Each row is a point. Each copy is the shape, with its points in the same order, turned, moved and blurred by noise. Is it also mirrored, or only turned?

Shape (8 x 2):
-0.34 0.12
-0.08 0.01
-0.28 -0.18
0.28 0.21
-0.60 -0.33
-0.37 -0.13
0.40 0.07
0.30 -0.12
Copy 1 (8 x 2):
-0.36 -0.13
-0.08 -0.15
-0.16 -0.40
0.14 0.19
-0.40 -0.67
-0.23 -0.39
0.30 0.16
0.32 -0.06
Copy 1 is: only turned
Copy 2 (8 x 2):
-0.38 -0.04
-0.08 -0.04
-0.23 -0.27
0.16 0.25
-0.48 -0.53
-0.31 -0.26
0.37 0.19
0.30 -0.03
Copy 2 is: only turned
Copy 3:
-0.25 -0.04
0.01 0.12
0.02 -0.19
0.22 0.44
-0.16 -0.51
-0.07 -0.26
0.42 0.43
0.44 0.17
Copy 3 is: only turned

Shape:
-0.16 0.19 0.27
0.30 0.42 -0.42
0.03 0.18 0.67
-0.17 -0.15 0.23
0.44 -0.10 -0.22
-0.20 -0.09 0.29
0.40 -0.10 0.02
Copy 1 (7 x 3):
-0.26 -0.13 0.20
-0.02 0.54 -0.20
-0.02 -0.23 0.61
-0.14 -0.37 0.01
0.35 0.16 -0.20
-0.16 -0.36 0.05
0.33 0.03 -0.01
Copy 1 is: only turned
Copy 2:
0.21 0.31 0.06
0.11 0.39 -0.79
0.55 0.11 0.19
-0.03 0.04 0.18
0.02 -0.17 -0.55
0.05 0.14 0.18
0.10 -0.18 -0.39
Copy 2 is: only turned
Copy 3 (7 x 3):
-0.02 -0.18 0.35
0.42 0.39 -0.15
-0.36 0.00 0.64
-0.27 -0.27 0.07
-0.09 0.31 -0.35
-0.25 -0.27 0.17
-0.21 0.31 -0.13
Copy 3 is: mirrored
Copy 4:
-0.30 0.04 -0.36
-0.28 0.48 0.35
-0.26 0.19 -0.70
-0.08 -0.20 -0.33
0.20 0.31 0.17
-0.15 -0.17 -0.35
0.16 0.32 -0.02
Copy 4 is: mirrored

Shape, 12 rows:
0.09 0.40 -0.12 0.41 0.32 -0.14
-0.10 0.01 0.56 0.10 0.29 0.14
0.53 0.13 -0.01 -0.04 -0.15 0.36
0.02 0.14 -0.05 0.23 0.19 -0.02
0.62 -0.51 0.25 -0.39 -0.32 0.21
0.31 0.23 -0.10 0.24 0.36 0.44
0.06 0.13 -0.22 -0.36 0.23 -0.47
0.03 0.01 0.11 0.39 -0.45 -0.06
-0.12 -0.34 0.63 -0.15 0.29 0.16
-0.04 -0.09 -0.21 0.31 0.15 -0.44
0.08 -0.13 0.37 0.33 0.32 0.02
-0.18 -0.15 -0.11 -0.39 -0.23 0.26
Copy 1, 12 rows:
-0.23 0.14 -0.12 -0.13 0.54 -0.31
-0.28 -0.42 0.38 0.03 0.21 0.17
0.56 -0.09 0.06 -0.25 0.03 -0.02
-0.10 -0.03 -0.09 0.06 0.26 -0.10
0.81 -0.20 0.29 0.34 -0.22 0.40
0.08 -0.25 -0.21 -0.43 0.40 0.14
-0.09 0.68 0.15 0.19 0.06 0.06
0.17 -0.29 0.07 0.30 0.06 -0.55
-0.26 -0.41 0.42 0.31 -0.05 0.44
-0.17 0.18 -0.24 0.42 0.31 -0.13
-0.13 -0.31 0.09 0.22 0.39 0.13
0.10 -0.02 0.08 0.00 -0.56 -0.08
Copy 1 is: mirrored
Copy 2 (12 x 6):
0.31 0.10 -0.12 0.47 -0.31 0.07
0.43 -0.28 0.41 -0.08 -0.23 -0.18
0.32 0.04 0.16 -0.14 -0.16 0.66
0.22 -0.09 0.07 0.31 -0.16 0.09
0.09 0.28 0.55 -0.72 0.26 0.52
0.52 -0.16 0.27 0.40 -0.24 0.51
0.36 0.04 -0.39 -0.01 0.42 -0.01
-0.23 -0.05 0.05 -0.15 -0.43 0.12
0.34 -0.29 0.65 -0.21 0.10 -0.27
-0.06 0.17 -0.12 0.37 0.06 -0.17
0.26 0.04 0.49 0.17 -0.20 -0.16
0.03 -0.49 0.06 -0.27 0.25 0.35
Copy 2 is: mirrored
